Each wall is flat, endless, passes through zero and stands at right angles to its row. A trip goes straight from one point to another. Which walls does it cross, in order?

Walls:
(1): [ 0.20 -0.33 -0.39]
(2): [-0.24  0.02  0.11]
(3): [0.07 0.21 0.23]
(4): [ 0.02 -0.62  0.05]
Trips:
[ 0.05  0.04 -0.34] to [ 0.53  0.30 -0.26] => 3
[-0.66  0.03 -0.04] to [ 0.09  0.48 -0.13] => 3, 2
[ 0.40 -0.26  0.19] to [ 0.19 -0.14  0.18] => none
[-0.27 -0.08  0.03] to [ 0.32 -0.12 -0.17] => 1, 2

Walls:
(1): [ 0.60 -0.24  0.31 -0.07  0.50 -0.21  0.41  0.12 -0.09  0.33 -0.70 -0.16]
(2): [ 0.29  0.31  0.37 -0.24  0.10  0.18  0.22  0.00 -0.29 -0.09  0.30 -0.29]
(3): [-0.40  0.32 -0.06 -0.59  0.21  0.12  0.23  0.45  0.02  0.07 -0.05  0.30]
(4): [ 0.26  0.38  0.11 -0.04  0.60  0.10  0.27  0.37 -0.25  0.32 -0.22  0.10]
(5): [-0.19  0.24 -0.38  0.01  0.37 -0.25  0.07  0.06  0.14 -0.11 -0.34 -0.08]
Trips:
[ 0.09 -0.05  0.11  0.13 -0.08 -0.24  0.15 -0.36 -0.29  0.21  0.00 -0.10] to [-0.24 -0.10 -0.02 -0.20 -0.05  0.16 -0.07  0.03 -0.55  0.33  0.02  0.08] => 4, 3, 1
[-0.23  0.29 -0.29  0.06  0.00  0.26 -0.34  0.11  0.04  0.37  0.26  0.39] to [-0.19  0.21  0.02  0.12 -0.13  0.06 -0.38  0.11 -0.35  0.58  0.60 -0.21] => 2, 3
[-0.09  0.24  0.02 -0.25  0.10 -0.01 -0.53 -0.36 -0.05 -0.09  0.23  0.24] to [ 0.02  0.27 -0.14 -0.17 -0.40 -0.12 -0.27  0.12 -0.11  0.33  0.35  0.06] => none
[-0.20 -0.13  0.22 -0.31 -0.45 -0.03 -0.20  0.01 -0.25  0.11  0.21  0.09] to [ 0.21 -0.26  0.19  0.38 -0.23 -0.23  0.48  0.02  0.14 -0.11 -0.02 -0.23] => 3, 1
[ 0.14  0.09 -0.27  0.08  0.12  0.30  0.36 -0.03  0.23 -0.32 -0.03 -0.14] to [ 0.27 -0.13  0.07  0.17 -0.06  0.33 -0.25 -0.12  0.31  0.04  0.18  0.59] => 3, 1, 4, 2, 5
[-0.40  0.03 -0.11  0.44 -0.63  0.10  0.17  0.49  0.36 -0.22 -0.23 -0.16] to [-0.25  0.29  0.06  0.33  0.21  0.15  0.17  0.16 -0.21 -0.07 -0.38 -0.16] => 4, 1, 2

Walls:
(1): [-0.21  0.56  0.38 -0.13 -0.26  0.07  0.65  0.06 -0.19  0.52  0.13 -0.19
  0.11 -0.28 -0.37 -0.51  0.48  0.05  0.05  0.36  0.14 -0.03  0.27 -0.14
 -0.68  0.23 -0.16  0.10 -0.17  0.23  0.09  0.61  0.21  0.08  0.17  0.16
  0.05  0.16 -0.11 -0.08 -0.21 -0.12 -0.13  0.31 -0.05 -0.13 -0.04 -0.33]
(2): [ 0.07  0.55  0.19 -0.16 -0.46 -0.01  0.21 -0.21 -0.10  0.41 -0.05 -0.30
 -0.04  0.05 -0.26  0.10 -0.19 -0.26  0.01  0.01 -0.23  0.38 -0.33 -0.12
  0.11  0.30 -0.19 -0.27 -0.06  0.18  0.07  0.12 -0.22  0.00  0.29  0.59
 -0.58  0.40  0.49 -0.01  0.14  0.19 -0.55 -0.16 -0.20  0.07  0.16  0.28]
(3): [ 0.00 -0.18 -0.22 -0.43 -0.23 -0.06  0.05  0.00 -0.10 -0.61 -0.43  0.23
 -0.14 -0.20 -0.16 -0.25 -0.15  0.02  0.01 -0.67 -0.13  0.32  0.31 -0.03
 -0.36  0.25 -0.41 -0.07  0.03 -0.26 -0.37 -0.24  0.09 -0.25 -0.31 -0.23
  0.07  0.03 -0.56  0.23  0.26  0.28 -0.22  0.08 -0.36  0.21  0.14 -0.26]
(4): [-0.41  0.12 -0.67 -0.56  0.17 -0.23 -0.01  0.31 -0.33 -0.15 -0.26  0.44
 -0.27  0.33  0.19 -0.34  0.33 -0.26  0.44  0.34 -0.22 -0.13  0.30  0.06
  0.30 -0.57 -0.04  0.03 -0.12 -0.52 -0.29  0.00 -0.47  0.00 -0.15 -0.10
 -0.32 -0.22  0.10 -0.11  0.25  0.26 -0.03 -0.44  0.03 -0.12 -0.15  0.40]
(5): [-0.14 -0.29 -0.09  0.49  0.16  0.12 -0.21 -0.19 -0.08  0.10 -0.07 -0.21
 -0.24 -0.04 -0.41 -0.18 -0.10  0.07  0.33  0.34 -0.25 -0.72 -0.18 -0.16
 -0.19 -0.05 -0.06  0.12  0.03  0.13 -0.63  0.13  0.38  0.11  0.18 -0.05
 -0.35  0.27 -0.03  0.10  0.67  0.68 -0.08 -0.49 -0.03 -0.16  0.40 -0.21]
(6): [ 0.69 -0.16 -0.15  0.44 -0.12 -0.24  0.07  0.08 -0.46  0.36 -0.38  0.18
 -0.33  0.15 -0.06  0.20  0.19 -0.04  0.23 -0.35 -0.05  0.20  0.10 -0.13
 -0.03  0.02 -0.25  0.01  0.14  0.19 -0.60  0.27  0.27 -0.08 -0.49  0.11
  0.32 -0.45 -0.07 -0.05 -0.22 -0.07  0.13  0.17 -0.13 -0.40  0.37 -0.66]
(7): [ 0.13  0.08 -0.03  0.15  0.38 -0.26  0.15 -0.05 -0.03 -0.20 -0.20  0.14
 -0.20  0.00  0.40 -0.09  0.19 -0.30  0.00  0.26 -0.15  0.51 -0.12 -0.08
 -0.19 -0.16 -0.51  0.12 -0.16  0.34  0.14  0.61  0.06  0.20 -0.33  0.13
  0.10  0.07 -0.41  0.22  0.05 -0.05  0.29  0.29 -0.08 -0.30  0.39  0.03]
(8): [ 0.06 -0.26 -0.17 -0.41  0.39 -0.10  0.00  0.16 -0.08  0.03 -0.08  0.00
  0.19 -0.31 -0.09  0.00  0.36  0.46  0.08 -0.20  0.10  0.62  0.08 -0.09
 -0.22 -0.29 -0.33 -0.28  0.21 -0.17  0.09 -0.10  0.46 -0.16 -0.25 -0.11
  0.01  0.08 -0.35  0.10 -0.07 -0.08 -0.04  0.40 -0.02  0.06  0.47 -0.20]
Trips:
[-0.35  0.51  0.08  0.11  0.20  0.27 -0.31  0.12  0.42 -0.24  0.23  0.16
  0.17  0.23 -0.01  0.64  0.36 -0.25 -0.33 -0.26  0.19  0.35  0.56 -0.09
 -0.04  0.28 -0.22 -0.21  0.11  0.45  0.63 -0.07  0.16  0.13 -0.02  0.13
  0.05 -0.10  0.11 -0.11 -0.03 -0.30 -0.33 -0.05 -0.01 -0.07  0.38  0.09] to [-0.44 -0.29  0.41 -0.19  0.20 -0.06 -0.06 -0.01  0.19 -0.10  0.21 -0.23
  0.22  0.33 -0.20  0.53  0.44  0.42  0.14 -0.49 -0.22 -0.35 -0.07  0.00
 -0.19  0.20 -0.02  0.03 -0.05 -0.77  0.22 -0.01  0.09 -0.07  0.10 -0.29
 -0.09  0.12 -0.09  0.10 -0.04 -0.02 -0.17  0.22 -0.09  0.14  0.02  0.08] => 7, 1, 2, 3
[ 0.12  0.54  0.36 -0.05  0.03 -0.34 -0.30 -0.42 -0.42 -0.18  0.38 -0.21
 -0.50  0.10 -0.01 -0.32 -0.07 -0.19  0.36  0.16  0.03  0.39 -0.69  0.23
  0.37 -0.23 -0.20  0.00 -0.40  0.20 -0.01 -0.01  0.12  0.24  0.13 -0.52
  0.22 -0.18 -0.02  0.50  0.36 -0.07  0.22  0.15  0.16 -0.25 -0.05  0.08] to [-0.39  0.41 -0.24  0.10  0.02 -0.47  0.20  0.03 -0.25 -0.06 -0.15 -0.76
 -0.27  0.20  0.35 -0.12  0.11  0.10  0.09 -0.25  0.34 -0.58 -0.22 -0.08
 -0.11  0.38  0.13  0.36 -0.05 -0.16 -0.30  0.07  0.43  0.17  0.18  0.00
 -0.17  0.14 -0.35 -0.09  0.13 -0.29  0.11 -0.17 -0.08 -0.02 -0.29  0.16] => 6, 1, 2, 7
[-0.17  0.21  0.21  0.18 -0.45  0.05 -0.29  0.20  0.22  0.33 -0.30 -0.49
  0.17 -0.12 -0.08 -0.06 -0.18 -0.10 -0.02 -0.07  0.17  0.05 -0.14 -0.11
  0.52 -0.29  0.35 -0.10  0.15  0.32  0.06 -0.39 -0.10  0.00 -0.41 -0.12
  0.29  0.34 -0.23 -0.57  0.23 -0.20 -0.55  0.03 -0.10  0.06  0.29  0.07] to [-0.12 -0.17  0.42 -0.10 -0.39 -0.21 -0.06 -0.25  0.05  0.05 -0.17 -0.09
 -0.35  0.12  0.30  0.64  0.18  0.04  0.19  0.06 -0.14  0.33 -0.08  0.22
  0.15  0.25  0.14  0.08 -0.04  0.13 -0.16 -0.20  0.28  0.40  0.09 -0.48
  0.25 -0.21 -0.37 -0.25  0.02 -0.01 -0.45  0.22  0.12  0.17 -0.64  0.00] => 6, 3, 2

Walls:
(1): [-0.14 -0.02  0.05  0.05  0.37 -0.04 -0.41  0.08  0.22  0.33 -0.29 -0.10
 -0.66 -0.02 -0.04 -0.07  0.29 -0.06 -0.14  0.16 -0.08 -0.33 -0.41  0.55
  0.11  0.24 -0.14 -0.29 -0.14 -0.16 -0.16  0.12 -0.18  0.17 -0.34  0.23
 -0.06 -0.22 -0.25 -0.27 -0.07  0.30  0.13 -0.22 -0.34  0.01  0.38 -0.17]
(2): [ 0.20  0.05  0.63  0.32  0.02 -0.32 -0.03  0.15  0.25  0.56  0.02  0.28
 -0.13 -0.03  0.23 -0.22  0.12  0.02 -0.31 -0.46 -0.15 -0.09  0.10 -0.24
 -0.14  0.35  0.38  0.53 -0.17 -0.16  0.02  0.37  0.46 -0.24  0.05 -0.34
  0.20  0.29 -0.40  0.52 -0.19 -0.37  0.40 -0.01 -0.07 -0.16  0.10 -0.44]
(3): [-0.08  0.23  0.37 -0.17 -0.46  0.07 -0.22 -0.13 -0.18 -0.11 -0.20 -0.03
 -0.08 -0.15  0.35  0.27  0.16  0.18  0.35  0.16 -0.04  0.00  0.50 -0.08
  0.12  0.05 -0.07  0.63  0.20  0.49 -0.15 -0.44  0.27 -0.22 -0.18 -0.01
  0.37  0.05 -0.05  0.38 -0.04  0.09 -0.02 -0.13  0.12 -0.17 -0.08 -0.02]
(4): [ 0.06  0.39 -0.03  0.14 -0.29  0.38 -0.27  0.45  0.23 -0.03 -0.32 -0.26
 -0.44  0.10 -0.18  0.48 -0.29 -0.22  0.22  0.38 -0.05  0.41 -0.31  0.24
  0.27 -0.15  0.16  0.41 -0.02  0.11 -0.73 -0.05 -0.40 -0.38 -0.34  0.53
 -0.09 -0.36 -0.14 -0.19  0.27 -0.41 -0.18 -0.12  0.05 -0.52  0.19 -0.35]
(5): [ 0.31  0.19  0.00  0.09  0.29 -0.22  0.02 -0.08  0.04 -0.34 -0.08  0.16
 -0.42 -0.04  0.23 -0.25  0.16  0.20  0.25  0.09 -0.20 -0.28 -0.35  0.04
 -0.19  0.10 -0.10 -0.37  0.14  0.05 -0.27 -0.04  0.26  0.10  0.57 -0.07
  0.25  0.43  0.13  0.02 -0.08  0.06 -0.01  0.52 -0.04  0.25 -0.06 -0.27]
(6): [-0.21  0.10 -0.07  0.07 -0.22 -0.38 -0.14 -0.29 -0.46  0.16 -0.11  0.30
  0.20 -0.01  0.49  0.01  0.17  0.23  0.11  0.02  0.18 -0.09 -0.36 -0.10
  0.04  0.07 -0.11 -0.29  0.25  0.14  0.40 -0.03  0.06  0.60  0.05  0.42
 -0.16  0.35 -0.26  0.44  0.20 -0.24  0.30  0.34  0.22  0.26  0.11 -0.39]
(7): [ 0.04  0.16 -0.03 -0.35  0.38 -0.04  0.10 -0.20 -0.64 -0.23 -0.06  0.46
  0.03 -0.22  0.39  0.25 -0.27 -0.07  0.29  0.20  0.04 -0.09 -0.16 -0.25
 -0.09 -0.24 -0.45 -0.09  0.09 -0.40 -0.42 -0.44 -0.20 -0.45  0.00  0.40
 -0.32  0.05 -0.02  0.10  0.20 -0.12  0.00  0.05  0.33 -0.05 -0.13  0.26]
(8): [-0.32  0.37  0.01 -0.28 -0.08 -0.36  0.12 -0.31 -0.37 -0.37  0.02  0.23
 -0.06 -0.02 -0.14  0.14 -0.24  0.10  0.24 -0.38 -0.08  0.08 -0.52  0.23
 -0.24 -0.25 -0.05  0.02 -0.04  0.14 -0.50 -0.16  0.33 -0.18  0.04  0.30
 -0.05  0.14 -0.02  0.09 -0.40  0.32 -0.05  0.28  0.64 -0.52  0.45  0.30]
(9): [-0.10 -0.23 -0.18 -0.45  0.17  0.15 -0.07 -0.08 -0.19 -0.18 -0.37  0.23
 -0.34  0.01 -0.33  0.13  0.23  0.12 -0.20  0.37  0.19 -0.13  0.09 -0.35
  0.37  0.12 -0.33  0.46  0.15  0.33  0.49 -0.19 -0.56 -0.32  0.24 -0.19
 -0.23  0.44 -0.04 -0.05 -0.18 -0.01  0.10  0.24  0.81  0.30 -0.14 -0.41]
(10): [-0.07 -0.01  0.07  0.23  0.24  0.12 -0.26 -0.12 -0.12  0.23  0.31 -0.40
 -0.21  0.02 -0.10 -0.30 -0.26 -0.01  0.06 -0.74 -0.70  0.07  0.02  0.13
  0.07  0.43 -0.30 -0.30  0.06 -0.06 -0.16  0.00  0.47 -0.33 -0.06 -0.17
 -0.20  0.35  0.26 -0.05  0.15  0.11 -0.01 -0.01 -0.07 -0.53 -0.24 -0.22]
(11): [-0.04  0.05  0.42 -0.54 -0.05 -0.06 -0.12 -0.28  0.20  0.14  0.47 -0.05
 -0.28  0.49  0.17 -0.05 -0.01 -0.05  0.33  0.06  0.04 -0.13  0.15  0.15
 -0.10  0.54  0.11  0.04  0.17  0.07 -0.38 -0.08 -0.21 -0.13 -0.26  0.39
  0.10  0.21 -0.32 -0.57  0.02  0.10 -0.05 -0.27  0.08  0.01  0.01  0.06]
Trips:
[ 0.22  0.21  0.15 -0.15  0.14 -0.01 -0.35  0.27  0.11  0.03 -0.11 -0.27
 -0.12 -0.05  0.01  0.12 -0.13 -0.29  0.03  0.02 -0.26 -0.08 -0.09 -0.02
 -0.13 -0.03  0.12 -0.21 -0.14  0.16 -0.09  0.60 -0.23  0.02  0.10 -0.22
 -0.08 -0.44 -0.23  0.21  0.10 -0.14 -0.24  0.32  0.19  0.34 -0.17  0.21] to [ 0.00 -0.17 -0.09 -0.04  0.08  0.22  0.28 -0.36 -0.06 -0.16 -0.22 -0.39
  0.06  0.11 -0.13 -0.15  0.12  0.32 -0.31  0.57 -0.21  0.26 -0.10  0.40
 -0.06  0.31  0.34  0.11 -0.16 -0.01 -0.11 -0.32 -0.49  0.15 -0.02  0.11
 -0.37  0.01  0.07 -0.18 -0.14  0.05 -0.17 -0.26 -0.46 -0.14 -0.40 -0.19] => 2, 11, 5, 9
[-0.25 -0.23  0.40 -0.09 -0.45  0.18 -0.11  0.28 -0.01  0.13 -0.21  0.14
 -0.15  0.49 -0.39 -0.39  0.11  0.45  0.25  0.66 -0.13  0.19 -0.08 -0.14
 -0.07  0.10 -0.16  0.14 -0.15  0.08 -0.31 -0.65  0.31  0.17 -0.01  0.14
  0.26  0.07 -0.48 -0.56 -0.31 -0.32 -0.59 -0.46  0.13  0.08  0.27 -0.13] to [-0.10 -0.03 -0.32  0.04  0.09 -0.24 -0.09 -0.01 -0.17 -0.29 -0.30 -0.35
 -0.25  0.00  0.01 -0.41 -0.23 -0.23 -0.41  0.05  0.09  0.29 -0.42 -0.20
 -0.12 -0.07  0.03  0.10 -0.38 -0.42 -0.61  0.85  0.06  0.65 -0.35  0.30
 -0.16 -0.10  0.04  0.02 -0.02  0.21 -0.40  0.37  0.26  0.31  0.42 -0.20] => 5, 3, 9, 6, 11
[ 0.00 -0.03 -0.18  0.01  0.02  0.16 -0.12 -0.27 -0.46 -0.04 -0.07  0.16
 -0.54  0.03 -0.14 -0.32  0.24  0.01 -0.39  0.36 -0.05  0.05 -0.39  0.30
 -0.26  0.20 -0.62  0.81 -0.05  0.26  0.54 -0.37 -0.46  0.45 -0.14 -0.21
  0.08 -0.23  0.12  0.24 -0.36  0.34  0.17 -0.18  0.22 -0.22  0.10  0.10] to [-0.56  0.25 -0.13  0.05 -0.25 -0.11 -0.23  0.09 -0.20 -0.31 -0.20  0.34
 -0.42  0.07 -0.06  0.82 -0.04 -0.52 -0.21  0.12  0.31 -0.33  0.09 -0.12
  0.32  0.15 -0.08 -0.06  0.17 -0.22 -0.07 -0.22 -0.24  0.03 -0.23  0.00
  0.03 -0.12  0.13  0.23 -0.50 -0.29  0.34  0.20 -0.15  0.21 -0.16  0.41] => 7, 4
